Rows are points. Two turns around zero, p and q, are shown by what they do to some points. Write where each new point lands after one turn and then the other. Backwards means that the second turn is done in reverse. Each puzzle has new turns, and all numbers are rounded.
In the rows, 128 means zero.

Turn p:
[173  97 138] => [160 156  92]
[ 98 137 102] => [ 97 102 133]
[120 135 143] => [135 126 145]
[ 82  96 170] => [174  79 149]
[167 175  88] => [ 75 178 122]
Turn q:
[ 78 146 135] => [149 114 175]
[160 144 116] => [ 93 125 113]
[ 71 157 138] => [146 113 188]
[133 114 139] => [136 142 119]
[144 142 155] => [110 156 137]
[181  65  85] => [133 117  36]
Where do these land?
q, then p backwards: [109 115 160] => [147 136 161]
q, then p: [152 124 156] => [101 133 153]
p, then q: [133 162 165] => [106 167 151]
q, then p: [122 105  31] => [139  92  36]
q, then p: [124 134 127] => [135 126 130]

Turn p:
[159  75  78 192] => [136 217 166 157]
[106 133 137 148] => [135 119 122 157]
[111 122 115  91] => [156 116 121  98]
[ 64 186 130 124] => [151  86  61 153]
[203 120 134  97] => [ 78 144 156  72]
[125 133 174 117] => [111  85 140 131]
Turn q:
[ 71 178 139 107] => [160  92  82 171]
[186 122  97 189] => [ 89 182 117  69]
[ 87  89 117 158] => [148  91 134  79]
[142 146 116  92] => [101 127 128 163]
[153 106 170  94] => [141 148 178 158]
Where do these land?
q, then p backwards: [167 130  78 157] => [188 159 118 115]
q, then p backwards: [115 111 164 155] => [109  97 102 106]
p, then q: [ 95 128  78  83] => [ 64 148 146 156]
p, then q: [ 94 166 112 117] => [ 79 120 131 106]
q, then p: [169 105 209 128] => [ 41 101 110 139]

Turn p:
[ 83 118 143 125 171 127] => [134 163 154  97 104 101]
[129  98 105 170 106 159] => [107 114  96 158  83 123]
[175 135 104 123 140  95] => [127  81 129 101 146 157]
[141  95 173 119 124  68] => [205 104 148 121 130 127]
[182 156 173  86 121 112] => [171 128 110 115 197 155]
[140 159  71  68 128 176] => [ 54 124 108 118 188 102]
[113 119 168 155 165 190] => [130 193  85 109  91 120]
[ 60 143  88 180  68  98] => [ 96 119 194 206  84 139]
Turn q:
[ 96 100 133 179 122 121] => [121  67 111 129 126 106]
[132 165 115 149 149 160] => [ 80 137 139 150 107 136]
[205  65 153  75 117  92] => [181 174 126  33 155 115]
[184 121 159 106 116 123] => [147 173 117  84 113 117]
[126 204 106 143 165 127] => [ 86 154 170 184 112 114]
[107 123 159 106 131 136] => [138 139  92 141 145 131]
[ 87  65 100 140 107 171] => [122  60 102 109 145 181]
[143 217 142 103  86  82] => [182 183 159 180  76 105]
[ 72  92  86 151 158 139] => [ 98  64 136 143 173 146]
Where do these land?
q, then p backwards: [ 99 164 165  70 134 103] => [115 137 192 114  81 154]
q, then p: [102 136  74 108  98 131] => [144 151  66 133 109 129]
q, then p backwards: [151 158 223 148 144 137] => [104  86 140 128 138 221]
p, then q: [152 185 104 203 137 130] => [103 105  80 153 101 201]
p, then q: [115 121 132 145 206 120] => [182 175 115 142 125 163]
q, then p: [171  97 111 140  93 111] => [159 115 110 133 179 102]
p, then q: [165  74  84 100 102 160] => [145  68 171 106 177 123]
q, then p: [ 69  89 130 111 110 133] => [106  99  86  93  95 113]

Turn p:
[183  79 164 126 122 171  90 132] => [111 121 127 186  82 163  73 138]
[ 49  76 166  66 149 174 125 126] => [ 85  68  70 166  87  68 151 101]
[113 160 145 172 125  97 129 147] => [177 162 148 117 125 105 142 134]
[150 148  73 148 102  60 134 163] => [185 151 136 109 185 177 158 137]
[111 106 179  65 179 146 150 110] => [ 55 107 111 144  79 101 167 139]
[157 197  94 143  65 104 130 125] => [154 151 186 120 209 137 114 132]
[170 128  93 181  98  82  96  83] => [158 167 168 104 144 190 101  78]
[123 161  98 134 161 148 113 140] => [121 158  95 105 149 112 109 145]
[ 94  97 140 116 150 172 185 125] => [106  65 110 102  93  96 135 147]
Turn q:
[ 96 146 130 127  49 136  93 186] => [ 74 163 155 163 182 129 121 184]
[151 100 146 120 195  96  70 104] => [145 105  58 162  84 101  98 101]
[167 146 143 135 123 178 151 122] => [160 164 133  88 156 117 130 110]
[121 151 170  92 214  53 112  76] => [156 120 111 179  19 135  94  74]
[ 82 121 130 167  88 150 135 122] => [130 105 175 146 171 116 150 144]
[143 117 118 153  65 113 158 140] => [ 81 125 150 112 174 147 150 109]
[125 161  69 181  96 156 161 165] => [ 90 121 181  60 159 103 136 161]
[128  98 160  95 210 103 146 128] => [159 130  82 143  52 130 163 110]
[141 112  87  83 112 167 125 110] => [156 121 105  98 155 173 110 158]
Where do these land?
p, then q: [ 95 143 106 110 172 145 141 202] => [ 67 115 112  72  92 139 139 162]
q, then p: [194 118 141  93  80  93 122  58] => [ 64 143 105  97 117 117  51  79]
q, then p: [107 168 109 112 174 151 143 160] => [147 123 152 181 167 128 148 158]
q, then p: [ 91 105 129 132 102 108 129  65] => [128 112 128 124  60 144  87 120]
p, then q: [146 105 102 137 116 164  81  88] => [162  95 122 156 149 111  76 147]
p, then q: [166 112 192 124 133 114 100  65] => [149 139 197 180 176 118 122 113]
p, then q: [ 47 150 159 132  55 150 144 205] => [ 54  96  65 108  98 103 156  45]
q, then p backwards: [162 141 126 180 110  99  74  70] => [ 97 123 109 124  72 191  94  85]
q, then p: [173  80 124 109 165  90 135 158] => [128  78 116  89 188 133 126 101]
q, then p backwards: [108 147 112 121 137 119 148 165] => [150 136 155 127 159 123 154 122]
p, then q: [118 139 108 159 165 173 190 172] => [ 71 153  70 123 115 164 138 172]

Turn p:
[100  90  72 167  48 132  78 194 106] => [ 95  82 204 198 153 205 130 113 131]
[134 163 141 160 177 138 121 113  95] => [162 151 123 125 110 113 143 167 176]
[115 172 171 163 126  91 153 104 129] => [124 170 122  89 138 135 120 193 122]
[155 112 108  87  75 183 107 118 170] => [134  54 125 104 127 145 153  75  91]
[159 148 171 149 151  95 168 152  89] => [106 148 144 109 132  79  94 178 165]
[125 185 120 107 178  95 165 118 108] => [171 174 106 122 166  81 108 151 141]
[120 115 174  76 114 130  83 132 162] => [125 104  92  99 101 166  82  92 116]
[137  63 104  60 117 158 117  54 142] => [140  81  70 156  85 108 152  84  56]
[138  76  67 156 107 126  93 156 167] => [ 77 105 135 171 151 167 172  81 137]
[ 97 155 153 155 186 132 195 138 110] => [146 210 160 107 116  82 125 148 144]
Turn q:
[193 157 104  89 184  66  86 108 111] => [120  63 175 131  52  97  88 118 168]
[116 124  63  82  85 159 135  84 121] => [134 141 126 111 124 204  81  76 116]
[152 131 124 172 187 118 159 127 142] => [160 149 179 128 114  83 158 133 139]
[110 191 151 171 119 171 139 111  86] => [141 154  90 156 170  86 134  66 148]
[109  86 182 156  98 156 162 126 189] => [140 169 101  84 164 116 158 169  66]
[107  95 159 170 120  85 160  99  63] => [ 55 196 139 128 141  94 124 133 155]
[140  99  82  95 170 190  88 133 126] => [180 107 120  97 100 187 142 123 180]
[ 77 139 126 160 136 120 115 148 159] => [155 151 111 176 130 125 135 163 113]
[112  80 162 114 173 142 184 160 108] => [ 97 154 137 106 114 136 218 136 134]
[144 170 114 146  74 118  96 166 137] => [136  80 125 167 182 126  93 135 117]
[149 135 142  55  62  83  84 145 167] => [ 90  45 105 122 119 153  77 157  71]
Where do these land?
p, then q: [119  70 148  85 130 121 149  69 126] => [ 82 145 145 163 161 155  77 112 162]
p, then q: [191 174 111 130 164 188 119 168 112] => [130 114 163  69  87 109 126 171  62]
p, then q: [178 163 151 165 118 176 127 135 172] => [106 119 126  90  89 167 165 118  69]
p, then q: [144 133 142  92 130  52 113  88 128] => [156 118 156 176 121 176 114 142 179]
q, then p: [ 73 191  90 114 186 179 159 193 101] => [ 94 144 157  86 121  78 232 175  99]
p, then q: [144  74 167  79  97  80 120 135 113] => [120 150  92 157 132 169  86 172 179]
q, then p backwards: [ 89  98  57 102  92 123 149 147 147] => [ 52 128 124 153  77 113  92 136 136]
q, then p: [ 79 166  72 118 129 193  97 160 101] => [124 113 130 108 117 111 240 117 141]
q, then p backwards: [124 108 163 192 130 111  98 118 183] => [132 175 146 124 142  96 175  85  80]
p, then q: [127 146 178 152 104  79 146  93 101] => [117  80 117 181 148 162 160 146 148]
q, then p backwards: [140  85 128 180 129 107 131 103 125] => [121 160 155 154 145 107 170 151 112]
